Each row is a point. Two turns around zero, p and q, are shown by what they do to some points. Write where each new point lands after one turn and then the other. Backwards means that the second turn is done in reverse. Each puzzle has new turns, and all numbers are rounded.
In the rows, 128 means zero.

Turn p:
[ 70 142] => [159 179]
[117 119] => [123 141]
[199 137] => [114  58]
[126 114] => [115 134]
Turn q:
[ 64 123] => [82 83]
[173 117] => [170 148]
[147 144] => [132 152]
Where do these land?
q, then p: [ 80 154] => [135 182]
p, then q: [182 133] => [152  80]
p, then q: [122  98] => [ 98 123]

Turn p:
[143 120  90] => [138 131  88]
[145 135 201] => [118  82 186]
[109 105 155] => [ 92 127 147]
[115 151  66] => [162 173  91]
Turn q:
[144  78 109] => [169  90 130]
[131 124 172] => [127 144 169]
[121 133 116] => [121 123 116]
[138 152 171] => [119 169 156]
[181 105  96] => [189 124 103]
[ 53 176 105] => [ 43 118  95]
Where do these land?
q, then p backwards: [132 138 161] => [ 98 139 140]
q, then p: [118 101 183] => [105 101 179]
q, then p: [152 157  67] => [163 150  69]
q, then p: [164 126 115] => [155 108 110]
q, then p: [101 112  61] => [ 95 146  64]
p, then q: [101 135 180] => [103 141 180]

Turn p:
[124 124 167 160] => [169 127 129 158]
[117  83  77  57] => [ 71 108 180  69]
[149 152 128 198] => [139 116  76 182]
[113 179 163 110] => [152 188 116 119]
[155 114 169  96] => [171 120 135  87]
[129 149  86 115] => [ 85 138 112 116]
[110  95 105 160] => [108  99 148 164]
Turn q:
[106 105  86 139] => [ 84 100 122 141]
[104 112 128 178] => [126 106 118 180]
[194 176 133  83] => [164 156 107  49]
[101  76 150 148] => [127 102 169 172]
[134 171 144  91] => [138 178 125  98]
Where do these land?
p, then q backwards: [135 150 157 114] => [146 157 146 120]
q, then p: [106 159 180 152] => [135 127  63 150]
p, then q: [109  82 120  97] => [150 148 178 138]
q, then p: [106  60 134 146] => [176 100 160 165]
p, then q: [114 141  83 107] => [ 97 164 137 151]
p, then q: [120 145 131  91] => [125 165 129 109]
p, then q: [206 158  90 188] => [ 48  57 103 130]

Turn p:
[105  99 112  86] => [160 111  85 144]
[ 95 104 139 172] => [ 78 105 123 155]
[154 145 104 132] => [143 155 152 133]
[153 202 118  78] => [169 191 124  73]
[133  90 167 173] => [ 89  77 157 135]
Turn q:
[121 123 148 172] => [144 116  86 145]
[140 107 131  69] => [145 130 186 108]
[169 121 103  98] => [128 167 169 135]
[123 126 141 158] => [137 120  99 139]
[108  67 111 164] => [171 154  83  94]
[107 225 133 105] => [ 41  81 146 146]
Where do these land?
p, then q backwards: [135 114 142  98] => [107 107 149 130]
p, then q: [178  86 130 179] => [191  85 101 146]
p, then q: [ 96 210 108  70] => [ 36 155 176 137]
q, then p: [133  96 103 111] => [144 143 129  90]
q, then p: [176 102 130 139] => [113 152 173 110]
q, then p backwards: [ 91 161 152 132] => [106  94 165 135]
q, then p: [ 87 127 132 168] => [161 141 116 172]

Turn p:
[161 133 128 141  96 153] => [170 129 147 114 112 108]
[106 141 126 168 149 135] => [140 146 115 140 121 172]
[125 122 122  73 225  95] => [ 66  53  82 144 162 155]
[131 124 108 152 104 115] => [148 154 117 143 124 111]
[159 122 171 100 104 107] => [128 117 160 107 172  95]
[ 81 100 103 163 149 156] => [116 146 128 174  83 167]
[132 154 138  99  70 135] => [127 151 146  76 122  89]
Turn q:
[117 141 134  58 156 120] => [100 162  96  87 105 158]
[140 117 133 147 165 143] => [129 106 110 152 140 154]
[119 202 131 116 117  98] => [133 197 103 129 129  92]
[161 211 145  91 116 110] => [167 215 100 121 113 124]
[117  86  94 169 125 181] => [122  55 145 164 104 119]
[105 104 156 154 114 147] => [108 115 170 154 136 135]
[156  94 132  89 104  99] => [149 127 150  67 132 144]
[104  94 118 144 136 138] => [102  90 138 134 132 126]
[132 104 108 185 120 116] => [142  85 140 146 160  98]
Where do these land?
q, then p backwards: [158 126  86 126 162  76] => [169 183 113 117 141  92]
q, then p backwards: [128 151  78  74 176  99] => [116 200  75 104 135 109]
p, then q: [149 141 143 106 146 152] => [120 112 147 103 119 157]
p, then q: [123  92 139 125  80 161] => [134 177 165 131 159 131]
p, then q: [ 98 101 165 156 123 104] => [115 149 111 184 140 140]
p, then q: [ 97 118 142 167 129 178] => [149 152 170 169 101 138]
q, then p: [144 168 142 142  79 127] => [167 132 117  98 174 129]

Turn p:
[121 122 144 137 109  96 115 160] => [140 148 121 141 131  92  97 129]
[ 72 127 105 114  92 106 174 158] => [199 118  80 105 114 115 110 121]
[217 128 123 133 190  87 138  58] => [102 109 224 126 152 145 161 207]
[121 100 118 111 135 176  98 183] => [ 86 121  91 104 157 114 112  78]
[110  97 131 161 148 142 187 112] => [120 109 114  85  74 138 128 163]
[125 119 150 140 185 113  36 110] => [ 69 202 148 139 159 100 170 134]
[133 133 162  99  95 109 166 124] => [167 133 137 133 122 160  82 139]
[115  97  63 129 108 178 145  69] => [139  89 151  79  86 151 183  81]
[109 188 133  59 126 129  75 168] => [146 159  88 172 210 146 131  91]
[124 179 148 164  62 125 139 119] => [162 121 126 198  79 132 113 117]
[162 118 131 161 158 147 134 146] => [ 78 100 129 128 124 115 121 149]
Turn q:
[161  78 146 121 116 104 185  95] => [167 101 109  97 169 116 188 135]
[ 85 158 126  94 125 157 151 151] => [126 139 106 149  79 133 132  80]
[ 89 164  80  99 101 127 127 111] => [ 90 140 103 137  88  76 126 112]
[142 102 173 184 133 122  72  81] => [129 105 182  78 184 130  80 139]
[180 106 150  85 191 101 138 140] => [164 183 157 134 159 157 185 145]
[ 77 167  76 164  83  51 152 101] => [126 124  58 147 139  29  84 142]
[121 115 140 110 118 147  70 194] => [ 93 116 172 188 124 169 119 114]
[101 136 131 181 139 159 109 129] => [115 118 120 109 124 155  68 122]
[179  93 106 107 172 166 178 116] => [135 148 106  83 120 176 197 153]
[145 161 152 135 101 145  99 163] => [138 103 167 159  95 139 103 137]
Where do these land?
p, then q: [166 100 102 149  56 181 150 143] => [ 90  78 163  86 187  98 145 106]
p, then q: [ 94 102  88  84 132 137 167 118] => [115 143 142 115 105 134 204 132]
p, then q: [121  89 136 217 125 145 157 119] => [108  65 119 182 139  77 136 103]
p, then q: [144 109 126  96 104  93 146  90] => [161 120 184 125 117 149 147 129]
q, then p: [127 158 166 162 207 122 153  79] => [119 115 158 174 212 174 141 116]
q, then p backwards: [ 91 114 136 115 100 128  69 150] => [187 132 140 138 108 157  91 141]
q, then p: [154 188 137 122 186 128  46 116] => [117 184  97 220 146 152  97 119]
q, then p: [119 160 122 146  93  99 160 137] => [137 111 162 128 133  73 127 128]
p, then q: [137 111  99 123 145  88  81 135] => [177 174 125 137 150 113 129 124]
p, then q: [128 150 169  66 132 160 150 194] => [ 47 174 140 101 118 164 104 145]

Turn p:
[158 121  79 171 172 171  98 112] => [210 154 116 157 165 120 114 132]
[135 139 106 148 113  80 138 116] => [ 91 125 106 146 165 112 123 122]
[169 160 125  95  83 120 103 129] => [108 143 116 159  94  87 168 108]
[123 141 153  85 135  81 146 126] => [ 74 138 115  99 119 135 154 149]
[ 72 171 153 128 144 169 108 130] => [162 116  98  74  87 138 106 103]
[115  88 103 144 148 159  96 114] => [188 111 149 121 155 118 127 136]
[148  87 173 115 139 110 109 176] => [113 128 167 129  94 112 117 192]
[ 90 135 137 100 112 152 159 165] => [119  91 130 120  85 174 133 119]
[142 111 123 167 106 110 195  84] => [ 87 147 155 146 188 156 110  89]
Turn q:
[144 107 140 146 175  94 138 110] => [131  83 101 142 163 128 153 116]
[130 103 100 154 171 155 109 124] => [ 74 122 104 160 147 129 122 131]
[147 149  69 117  93 114 143  86] => [115 164 141 105 118 132 196 157]
[151  65  96  76 138 121 127 147] => [ 86  97  84  69 109 123 125 138]
[128 140  98 118  80 153 161  48] => [110 141 183 131  86 157 196 155]
[145 150 191 125 131 119  95 197] => [175 141 106 120 134 106  67  69]
[ 95 164 129 110 123 131 126 104] => [136 145 171 121 144 156 127 137]
[101 151 186 121  81 119 137 176] => [199 136 153 117 103 111  77 122]
[143 149 145 136 100 154  73 126] => [114 166 157 135 117 106 115  81]
[ 97  92 123 158 157 112 134 152] => [124  94 106 148 153 106 102 160]
[125 137 131 146 159 136 164 138] => [144 120 103 159 135 154 125 142]
Where do these land?
p, then q: [141 144 112 161 170 115 159 105] => [100 165 113 145 164 160 118 120]
p, then q: [165 119  71  56 106 126  92 122] => [186 101  83 156 105 132 170 179]
q, then p: [125 138 147 164 162 140 140 156] => [164 136 117 152 156 105 102 131]
q, then p: [111 125 109 206 119 103 126 140] => [ 98 130  96 152 154 121  77 169]
p, then q backwards: [113  97 128 112 148 146 107 115] => [113 138 135 112 108  91 144 117]
q, then p: [138 131 144 127 123 128 132 150] => [130 135 126 142 135 108 141 122]
p, then q backwards: [ 31 140 136 107  96  80 153 140] => [141  42 127  64 172 125 120 107]
q, then p: [123 173 170 120 139 140  99 110] => [149 182 137  93 128 116 119 105]
p, then q: [137  92 153 121 141 106 116 115] => [163 118 120 110 142 138  98 117]
p, then q backwards: [195 121 109 108  76 196 155 129] => [157 178 171 178 104 174 136  73]
